Rows are points. Two turns around zero, p and q, are shown by what they do to some points. Write where each new point lands after one turn and then the other. Backwards means that the second turn is done in reverse. Each puzzle has new turns, and all numbers are rounded.

Turn p:
[ 16.0 -22.0  -9.7] => [ 24.4  -9.8 -11.9]
[27.8 -9.5 -8.5] => [29.1 -8.0  4.6]
[-0.4  7.7 21.6] => [-14.6 -12.4  12.6]
[  9.2 -17.5   8.0] => [  8.0 -18.7  -6.4]
[-24.8  22.8  -4.3] => [-23.7  24.1   3.4]
[-27.7  18.5  -7.1] => [-23.1  24.9  -2.4]
Turn q:
[30.0 -4.3 -8.1] => [  0.6  -7.4 -30.5]
[-7.2 -4.8 -3.1] => [-7.5  0.4  5.3]
[12.3 -9.4 33.5] => [ 20.4 -30.6   3.4]
[ 3.2 11.3 -9.9] => [ 1.7 13.3 -7.4]
[ -5.3 -13.4  11.2] => [ -2.8 -15.1   9.9]
[-32.9  20.7 -23.6] => [-12.3  39.4  19.2]
Where do these land?
q, then p backwards: [-3.2 16.1 12.8] => [ 16.7   3.5 -11.9]
q, then p: [ -6.8 -16.3 -11.3] => [-16.0   3.8 -13.1]
q, then p: [  1.2  22.9 -17.6] => [-0.4 20.5 20.4]
p, then q: [-12.6 -26.3 -15.0] => [-18.9  18.4 -19.5]
q, then p: [21.4  3.7 31.1] => [ 33.5 -17.4  -3.4]

Turn p:
[ -5.6 -19.0  15.4   9.8] => [17.9 -6.1 16.5  9.9]
[ 20.7   5.5 -19.2  -5.9] => [ -1.1  16.5 -23.1  -7.4]
[ -0.3  15.4 -39.0   0.9] => [-14.0  -7.0 -38.7  -3.8]
[-40.2  -1.7  17.9 -11.4] => [ -8.4 -32.8  28.6 -10.2]
[ 4.2 16.1 13.2  6.5] => [-14.5   9.6   9.2  10.4]
[ 21.1 -16.4  11.7   0.1] => [20.1 19.7  7.5  1.2]
Turn q:
[ 9.5 20.1 14.9  2.1] => [-18.2  10.4  16.1   4.8]
[-23.0   4.8   1.5  -6.2] => [ -6.6  10.6 -18.2 -10.3]
[ -0.3  17.7 -24.0 -14.5] => [17.9 27.5 -1.1  4.8]
[27.8 28.0 -4.4 20.3] => [-7.6 10.6 24.1 35.2]
[  0.1 -37.3  21.8 -15.8] => [  2.4 -30.0   3.9 -34.5]
[ -4.0 -24.5 -16.3  16.0] => [ 15.9 -22.7 -16.5  10.1]
[-10.2  -8.8   6.4  -1.9] => [ -3.7  -6.3  -8.4 -10.1]
Where do these land?
p, then q backwards: [ 15.1  21.4  21.0 -16.8] => [  2.8  28.1  19.0 -15.8]
p, then q backwards: [10.9 17.8 15.2 14.2] => [ 6.3 26.6  1.8 10.9]
p, then q backwards: [-14.4 -39.4 -14.4  11.9] => [  7.7 -35.6 -27.7   3.6]
q, then p: [ 14.0  -5.4 -14.1  -1.2] => [ 7.0 17.1  2.5  8.7]
q, then p: [-25.6   5.6  -7.8  -8.1] => [-14.7  -1.2 -22.2 -10.2]

Turn p:
[ 11.7  10.5 -16.2  -8.3 -15.4  28.5  -7.0  -4.5] => [ 28.3  -2.8  -2.1  -0.2 -13.6  22.4 -12.6  -5.8]
[-16.3  19.0  -1.6 -16.2  -8.0  24.6  -6.4  -9.1] => [ 10.2  13.1   4.5 -17.1 -26.5  18.2  -1.5  -8.1]
[ 10.7 -27.9  26.8 -12.6   9.9  -0.1  -5.8  26.1] => [-16.6 -18.9  12.9 -18.4  36.5  10.6   1.7   1.1]
[-15.2 -20.4  -6.7 -14.5 -11.2 -10.3  31.9   1.3] => [-13.0 -26.5 -18.0  -6.9 -13.3  -2.9  24.2  11.8]
[ -2.6   5.3  -2.2 -20.4  -3.1 -15.2  15.8  14.1] => [ -0.3   0.3 -20.1 -11.9   6.7   2.0  23.0   4.8]
[ 11.8  16.7  -6.3  29.8  35.7 -10.8  -6.5 -23.1] => [-14.8  28.5  -2.7  37.8   3.7 -14.6 -19.7 -15.2]
[  6.9   7.5   5.3  59.6 -15.6  12.0   0.6  -0.6] => [ 12.8   7.5  31.7  37.6  -5.5  -8.6 -15.7  33.0]
[ -1.9 -17.8 -12.6  -4.2  19.4 -11.4 -10.6  25.2] => [-13.0  -5.6 -18.4 -15.6  23.1  -8.3 -17.7   7.1]
[ -5.1   7.3  13.5 -13.0 -11.7 -17.3 -11.9 -29.3] => [  6.5   4.5  12.2  -5.2 -11.0 -18.8  18.2 -28.6]
Turn q:
[ -9.6  14.8  42.0  -0.3   2.7   0.8 -14.9  30.7] => [ -6.9 -10.2  30.3  -8.8  22.8  -0.7 -37.5  13.2]
[-12.4   8.3  22.7  12.8 -25.1 -15.9   2.0   5.5] => [ -3.6  -4.4  32.6  15.0  -0.8 -18.5 -10.8  -5.9]
[  6.6 -42.4 -22.1   9.3  17.1  12.7 -14.7 -37.2] => [  5.6 -24.5 -23.8 -16.5 -32.8  27.5  31.4 -13.5]
[20.7  8.4 -5.9 26.1 -2.5 -8.3 11.6  2.4] => [ 2.7  1.5  1.4 34.6  5.4 12.0  7.0  0.1]
[-20.6  27.0  -1.0  -8.0   1.9  -5.4 -11.4   9.9] => [ -3.4   0.8  -8.6  -1.6  10.5 -21.1 -28.5  -4.5]
[-5.1  8.5 -1.4 -9.4  2.4 22.3 11.9 -7.4] => [-14.9  21.0  -6.5 -10.3  -3.3   5.7  -2.7  -5.1]
[ 11.1 -24.8 -34.9 -24.3  -5.0  22.9 -19.7 -18.2] => [ 12.4   4.5 -32.9 -23.7 -38.7   5.6  15.6  15.0]
[ 23.7  -1.6   7.4 -10.9  13.3 -22.8  17.1 -10.2] => [27.0 10.8  5.9  0.9 20.6  9.2 18.6 -9.7]
[-14.4   1.8  -6.7   4.8  -4.8  -6.4  18.2  24.5] => [-18.9   0.4   1.8  10.5  16.3 -19.7   7.0  10.2]
Where do these land?
p, then q: [-21.1  15.4 -18.6  10.3   3.5  -3.0  -7.0  21.2] => [ 11.0   4.6 -14.4   7.8   9.9 -19.0 -19.9  19.7]
p, then q: [-12.1  -9.3  12.7 -22.9  13.9  -4.4 -10.8 -18.8] => [  3.7   8.3   3.6 -20.0 -12.2 -13.5   4.2 -27.5]
p, then q: [  4.1   5.7  45.8  23.4 -24.1  21.9  35.1  -1.0] => [-42.7   8.7  47.2   6.3  16.8  19.7   0.1  12.2]
q, then p: [  1.2  -0.7   9.5 -20.6  -6.4 -15.0 -32.3  -6.6] => [ 19.7 -16.1   1.8  -3.8  26.7  -2.5   3.4 -21.8]
q, then p: [31.9 -7.9 48.1 50.4 -6.9 16.8 12.6 13.9] => [-25.2   4.7  63.5  -2.8  -3.4  32.0 -13.3  26.4]
q, then p: [ 10.5  -1.5  -1.3 -18.0  -2.4 -13.2   4.9  11.6] => [ -1.6   8.3 -11.2   6.5  21.4   5.8   6.7   0.9]
q, then p backwards: [-21.4 -19.8   1.4  -4.8  -0.7   7.6  12.0   9.6] => [-20.5 -13.4  16.6  -6.1   3.3 -13.4   5.9   5.4]
q, then p: [-12.8   3.1 -19.6  14.2  -3.9 -15.5   9.3  -5.8] => [ -7.0  -4.6  -6.3  19.0 -10.9 -22.5   2.2   5.8]
p, then q: [  1.6  -9.1 -39.1 -22.6  -4.8   5.7 -14.8 -18.0] => [ 28.1  -0.9 -16.4  -0.2 -37.9  -2.7  14.1   3.9]
q, then p: [ 14.4   8.7 -23.0   0.7  20.0  -9.8  -1.3  -5.6] => [  5.3  -2.9 -20.3  21.8  -3.2   4.9 -19.6  -0.3]
p, then q: [  3.6  15.3 -15.9 -10.2  11.7   8.8  -7.6  -0.4] => [  5.6   9.1 -18.9   3.9 -14.8   3.8 -12.3  -1.2]

Turn p:
[ 14.0 -30.7 -11.7   4.5  15.9  -0.8 -22.7 -18.1 -26.4] => [  2.6  -1.1  27.6 -11.6   3.6  -6.4 -16.1 -43.1  -3.7]
[ 17.2  12.8  -7.8 -17.4  12.9 -11.3  -9.4  -3.1  -5.7] => [ 14.1  -0.7  -4.0 -11.0   7.9   8.9  -4.0 -11.4  24.9]
[ -7.4  -8.7 -16.7  14.7   3.0  -0.3   2.8  -2.8  29.2] => [-26.4   5.6 -14.9  12.0  13.1 -12.0  -8.8  -0.8  -3.9]
[-28.7  18.1  32.7 -25.3  17.2  17.8  -2.7   9.6 -24.3] => [32.4 17.9 14.1  8.6 -2.9 29.0 39.5  5.2 -9.4]
[-14.1   3.5 -14.1 -20.9 -29.4  24.2  -2.0 -11.4   3.9] => [-10.2  31.3  -5.0   2.9 -35.4   3.7  -2.7   5.0   5.1]
[ 14.5 -19.3  -3.8  20.2  -4.1 -14.6 -17.1  31.6   3.1] => [-29.3 -27.5  18.2 -14.8  15.6   6.7  -8.2   3.8  -1.2]
[-18.6  12.6 -18.5  17.7 -14.8 -19.8  24.7   9.1   1.4] => [-11.7   0.6  -4.2  -3.7   4.6 -35.0  12.8  28.5   8.2]
[ 21.3 -38.2  22.6 -25.1  16.1  14.8   0.6 -13.0  12.7] => [  1.3 -19.2 -15.7  13.7 -15.7  24.2  -2.3 -44.2 -16.4]
[ -1.5  20.4  -3.3  17.5 -12.0  17.7  13.7  28.9  14.2] => [-13.9   5.0 -16.1 -14.6   5.9   5.6   2.5  37.8 -15.1]
[ 22.5  20.6  -6.7  12.4 -17.0 -16.7  20.0 -15.2  -3.3] => [ 17.1 -12.3 -14.2 -10.9  -6.2 -26.1 -20.0  17.3  12.3]
[-19.0   9.0  27.4   1.7  12.2 -10.9  -7.8 -15.4  -4.8] => [24.1  0.3 14.1 29.2  9.6  1.6  7.4  2.1 -1.0]
Turn q:
[ 12.6  17.0  13.3   0.2 -34.8   1.3  25.2  -1.3  14.2] => [  5.1  10.3  -0.3  -9.5   3.2 -11.1  27.7 -39.1   5.2]
[ 17.4  -1.4  17.2  17.8 -12.7  12.7   8.2   8.6  28.4] => [ 18.4  -4.5  16.4 -12.2 -14.7  -6.1   3.6 -28.5  18.3]
[  6.3 -20.1 -11.0  11.1 -32.6   7.0  24.8  10.9  15.9] => [ 28.3 -25.7   1.4  -1.2  10.2 -10.5  14.5 -29.6  -4.5]
[  1.4  -6.2 -23.9  -4.4  30.6 -17.2 -14.7  18.1  -6.9] => [ 6.0 -8.0 -5.7 25.1 -7.4  7.9 -2.9 39.3  5.3]
[ -0.2  18.5  -2.9  -0.4   9.1   1.0  -6.5 -47.5  -5.5] => [-11.9  33.4   0.7  -8.3 -11.9   9.2  -8.4   0.9 -33.7]
[ 15.2   4.9   9.1  11.5  -8.1  -1.1 -12.6 -16.6 -25.5] => [-13.9   7.7  17.7 -21.1  -2.1  -9.4  10.8  12.8 -15.5]
[-20.2 -29.5   3.6 -22.5  44.0 -22.1  -1.5  18.4  -7.6] => [  7.2  -1.4 -23.8  19.2  16.4  -7.0 -34.5  40.5  22.1]
[-24.0  -0.9 -10.5  -0.9  46.1  -6.4   7.2  20.6 -23.4] => [  4.0   3.3  -7.8  14.2  24.7  28.8 -15.0  40.9  15.9]
[ 11.9   3.8  -4.8  -7.2 -23.3  -1.3  11.9  20.3  12.3] => [  7.4 -12.7  -8.2   5.8  -1.9  -8.0  24.9 -18.4  11.7]
[  2.0   7.0   5.7 -10.6 -12.8  30.5 -19.5 -20.6  -2.4] => [-25.9  -5.4  -4.3 -23.7 -17.5   6.4  -6.2 -14.0 -15.5]
[-22.5   6.9   4.1   5.3  -5.5  -4.3 -22.6 -11.1   0.4] => [-24.8   2.9  13.9  11.7   1.0  -0.1 -14.6  -4.7  -9.6]
Where do these land?
p, then q: [-20.1 -26.3  -6.6  -8.6  -9.6 -13.8  24.7 -38.3 -12.0] => [  9.3  24.7  22.5  15.2  12.4 -33.4  17.2 -11.7 -24.1]
q, then p: [ -7.0   0.6 -12.5  -6.8 -10.5  10.9  23.0   8.8  14.4] => [  1.8   7.9 -13.5  -5.6  -0.8 -13.9 -17.7 -21.0  -8.4]
p, then q: [  5.4  -3.2 -25.1  16.2  -7.3  -9.4   1.4 -29.3  -5.6] => [-15.2  16.4   9.0  25.3 -13.5 -22.0  -1.1   7.6  -4.8]
q, then p: [-37.9 -11.3  15.0   3.5  -7.5  17.0  -5.3 -10.4   8.7] => [  6.8  19.1  23.9  23.3   9.3  10.3 -10.4 -23.1   0.8]
q, then p: [ 18.9  18.9  -4.6 -10.1  26.0 -13.3  -8.4  13.0   4.9] => [-20.0  -0.5 -14.9  -9.2  -2.9   0.4  -4.1  34.8  -3.3]
p, then q: [ -3.0 -14.4  20.5  15.8   0.8 -20.1   8.2   1.4   7.1] => [ 17.2  -8.2  14.8  -2.5  15.8 -13.2 -12.9  15.2  -0.4]
q, then p backwards: [ 11.9  21.5  -7.2  20.5  10.0 -20.3  18.6  12.2 -23.4] => [-33.5  26.7   8.9  -5.3  11.1  -2.1  -6.1  19.0 -12.8]
q, then p backwards: [  4.1  22.0  -1.3 -36.9 -25.1  -5.7  -9.5  26.8  20.6] => [-12.1 -24.8 -10.7 -35.3  -1.5 -20.8  21.6  -4.3  26.8]
q, then p: [  9.9   7.0  31.8   6.3   1.9  22.0 -12.0   1.9   5.1] => [ -2.8   6.2  -7.3  28.3 -20.6  17.9   2.5   3.0  14.1]
p, then q: [ 17.9 -14.8 -10.1   0.1  21.2  32.7 -40.5  13.8 -19.7] => [-38.2  17.2 -21.8 -36.6 -10.6  15.2 -21.0  -1.0  -4.7]

Turn p:
[ 10.3  14.0 -15.3  16.9   8.1 -22.9 -19.5 -14.9  -6.6  -3.1 -20.7] => [ -7.8  18.2  -8.3  20.6  10.0  -6.1 -12.6 -11.8  12.6  20.0 -24.8]
[  5.6  11.4  22.5 -13.1   1.0 -27.9  16.3   7.9  10.1  23.6 -10.3] => [  6.3  16.8   4.1 -18.9  17.0  -0.2   3.5  22.2 -28.9  15.8 -11.6]
[  6.5   6.3  13.6  26.4 -22.0 -13.3 -19.9   3.6 -22.0   8.6  29.8] => [-14.1  -4.4  35.3   8.6 -20.9  -8.5 -11.6  21.0  11.3  -4.9 -26.5]
[ 17.4   9.4 -24.8  -9.2   9.7  24.7  16.5  -1.8  16.1  -0.3  -2.9] => [ -0.6   5.5 -34.8   6.0 -17.9  -3.9  14.1  -6.7  -9.8   2.5  19.4]
[-28.9   7.0  -3.2  -5.2   8.3   7.5 -19.5  26.1 -10.4  18.0 -20.8] => [-12.0 -18.3  -7.1 -12.8   8.0  42.2  -9.9  -1.4   3.6  15.7  -8.6]
[  2.5   9.8 -14.2   7.7  -7.4  23.3  -4.7  -5.5   4.7 -28.0 -22.6] => [-10.5   8.1 -26.1  -1.0  -2.2   0.1  11.5 -22.4  25.9 -12.7  -0.8]
[ -9.7   0.8   7.5  23.3   9.3  -1.4  30.2 -19.0   2.9  16.5   5.8] => [-7.7 28.4 18.8  8.2  2.7  2.5  2.0 13.1 -3.4  6.8 28.9]
[-14.1  -1.3  -3.3  -7.7  -2.7 -17.6   1.4  28.1  -5.7 -27.5  30.9] => [-11.2 -38.3   1.3   4.7  17.3 -16.3  -6.5  20.9  -0.9 -21.3  -1.2]
[  6.8  -4.4  -8.1  -4.2 -26.1 -16.8 -22.8 -14.8  23.1 -10.5  17.6] => [ -1.1 -12.7   9.2 -11.2  -7.8 -43.7  -4.1 -13.6   8.2   9.2 -10.5]
[-13.6  15.8  12.2 -20.0   5.3   3.3   3.2 -23.6   2.6  -9.4   1.1] => [  2.5  13.9  -7.2 -18.4   6.5  -5.9 -25.1  -7.4  -4.6 -13.1  12.1]
[-11.7 -23.8  24.5 -18.3  26.0  30.3  13.9   2.6  21.2 -17.2  19.2] => [ 37.6 -15.1  -6.5 -15.8   2.1   2.8   0.4  11.2   6.9 -21.2  44.5]
[ 29.1 -45.0 -11.4   3.4  -9.5  10.8   4.8  11.2 -36.2  29.2 -27.1] => [ 18.5  -2.1  21.3  30.0 -15.0  36.8  38.2 -25.3 -20.7   3.1 -21.1]
Turn q:
[ 12.4   0.9   9.8 -19.7  -5.7  21.4  -9.7 -20.6  33.7  26.3  31.3] => [ -1.4   8.3 -16.1  24.6  26.6  13.7 -17.9 -14.3  31.5 -13.1  30.6]
[ -5.9   0.9  13.8 -23.4 -31.7  22.0   0.6  13.9  -4.8  -3.3 -13.1] => [ -9.4  12.9  17.5 -15.8 -13.4   7.4  -8.5   7.4  37.5  -4.1  -8.2]
[-17.8   3.3   6.2  -2.1   0.4   7.0   8.1   9.1 -18.3 -17.8  10.8] => [-19.5 -14.8  12.9   4.0  -4.5   1.6  11.7   4.1   6.0   3.4 -18.2]
[-25.6  -7.5 -12.2  29.0   5.4 -21.3  -5.6   5.2   5.9 -17.9 -11.2] => [  7.5 -20.2  -8.5  -9.2  -7.9 -38.6  10.5   6.2 -16.5   2.8 -11.1]
[ -7.1  -6.3  18.2 -18.8  -1.5  10.8 -12.5  16.1 -19.3  18.6   0.2] => [-27.8  13.9  18.1   1.7 -10.7   2.9 -17.6  -4.1   9.2  12.8   5.8]
[  4.1  18.5   1.1  13.4   3.8 -20.5  -4.7  22.8  -3.3 -16.0  -6.7] => [  7.7  -1.8   7.6   8.0 -18.3  -9.4   9.1  28.1 -17.9  -2.1  -4.7]
[ -0.6  -3.5 -13.2  44.1  27.9  -7.8  22.6  12.5   8.6  -7.6 -16.4] => [ 26.0  -8.5 -10.5   1.0  14.8 -19.1   1.3  13.9 -33.4  18.9 -30.4]
[-22.3  13.7  -7.5  -5.9 -16.3 -25.0  20.4   3.4  -8.0  10.2  -5.7] => [  3.1  12.8  -9.0   6.4 -31.5  -7.7  20.6 -13.8   5.2   3.6 -17.0]
[-10.2   8.5 -23.7   1.6  29.1 -15.9   7.9  11.8  -5.9 -26.8 -23.5] => [ -7.9   4.9  -8.6 -16.0  -0.1 -12.9  24.2  20.2 -34.2  -5.0 -23.9]
[ 27.5 -10.8  27.5  -3.8   6.4   9.7  -5.4 -38.5  13.4   8.8   8.7] => [ 15.9   2.2  17.4   6.9  34.4  13.4  -9.1 -23.8   3.7 -11.9  29.2]
[ 28.2 -31.3  -5.2 -16.8 -14.0  -8.8   2.7 -21.2  26.9  21.8  30.4] => [ 16.5   3.3 -23.1   3.4  19.8  17.0   6.5 -19.6  22.7  16.0  47.2]
[ 19.9   4.2 -24.3  12.4  26.1   0.5 -21.7 -28.6   6.1   4.1 -16.0] => [ 10.2  -1.0 -18.4 -14.0  16.4   3.4 -15.3  -6.8 -39.1 -23.5  12.5]
[ -2.6   9.3   9.5 -10.0 -30.0  27.9  -2.7  14.2 -34.9  -0.3  11.1] => [-20.7 -11.9  20.8  -1.1 -25.7  28.3 -15.6   2.4  25.6   2.2 -11.9]
Where do these land?
q, then p: [ 1.3  8.9  7.2 -0.4 10.1 -9.0  2.7 -4.5 11.0 22.6 -4.4] => [-12.5  15.3  -2.9  12.4  -6.4  -6.8 -12.4   6.2   8.1   2.8  -9.5]
p, then q backwards: [  4.9  33.7  22.5   8.1 -32.5 -14.1 -17.5   7.0 -34.6  31.5  14.9] => [-11.7  26.3   5.8  -1.5   5.0  26.4  -1.4  34.1 -43.4  -9.0 -32.2]
p, then q: [  4.8 -16.1 -33.6 -12.5 -21.9  13.4 -28.7  -1.3  -7.6 -35.1 -17.2] => [ 25.8 -10.8 -15.0 -35.3  24.3 -13.6  19.0 -31.7  -2.9 -14.9   3.8]
q, then p: [ -5.5  14.7  -3.6  11.4   9.1  -7.2 -14.3   3.8   3.6 -23.0  16.7] => [ -1.4 -16.9  13.4  17.1  17.7   3.3  16.8   5.7   7.2 -10.6   1.3]
q, then p: [-15.6   9.8   3.8  -8.8  35.0   7.1  -5.6   4.3 -31.7 -19.1  18.0] => [ -9.2  -2.0  23.1  -1.8  26.9  37.0  -4.4  -2.8  12.2 -15.2  18.0]
p, then q: [ 35.1   8.4  10.3 -24.2  21.5 -11.0  12.7  12.5  26.8  10.6 -30.5] => [  1.7  26.8 -21.8  -5.7 -15.6  44.0  -2.3   7.0 -30.3   9.2 -13.6]
p, then q: [-23.5   1.9  22.3   0.5 -10.5   7.3 -11.0  -8.8  24.0   4.6   5.8] => [-16.3  21.2   0.6  10.8   5.6   0.5   8.3   1.8  20.7  -5.9  25.4]
q, then p: [ -7.4 -13.1  22.0   5.2  -6.2  -9.2   3.7  -3.4  10.1  10.5 -40.1] => [ 10.3  22.0  -6.0 -12.3   5.6 -18.7 -18.4   9.2 -16.7   5.0 -28.7]
p, then q: [  6.8 -18.6   1.0 -14.7  18.0 -15.8  -8.9  -8.2 -20.6 -15.1  11.1] => [ 13.6 -17.2  16.3 -10.8   8.1  -1.2  -7.8   7.7 -27.1   0.4  17.7]
q, then p: [-15.9   1.5 -25.4  16.7   2.5   6.8   5.6  12.2   3.5  32.1  15.2] => [-20.5  -4.7   4.2  15.6  -9.3   4.8   1.8 -26.3   7.2  32.8  -6.8]
q, then p backwards: [ -0.6  -0.5 -43.4   0.6  -5.8  20.5  11.0 -22.0   7.4  -1.6 -18.8] => [  1.1  19.6  12.6 -34.0  -1.4  13.3 -13.5  12.5   2.2 -18.1 -28.3]
q, then p: [ 25.2 -13.9  16.9  20.2  -3.5  25.8  21.1  -9.3 -17.1  -6.2  17.2] => [ 42.7   9.9   4.8  -1.9 -21.6  24.2   7.4  -1.4  11.0   6.9  11.8]
p, then q: [ -9.7 -16.7   0.0  -2.2 -15.8 -14.7  29.1  17.7  25.3 -11.7  12.2] => [-11.8   5.5   6.0  14.2   9.1  -1.2  35.3  -2.8  -6.6  33.7  -2.6]
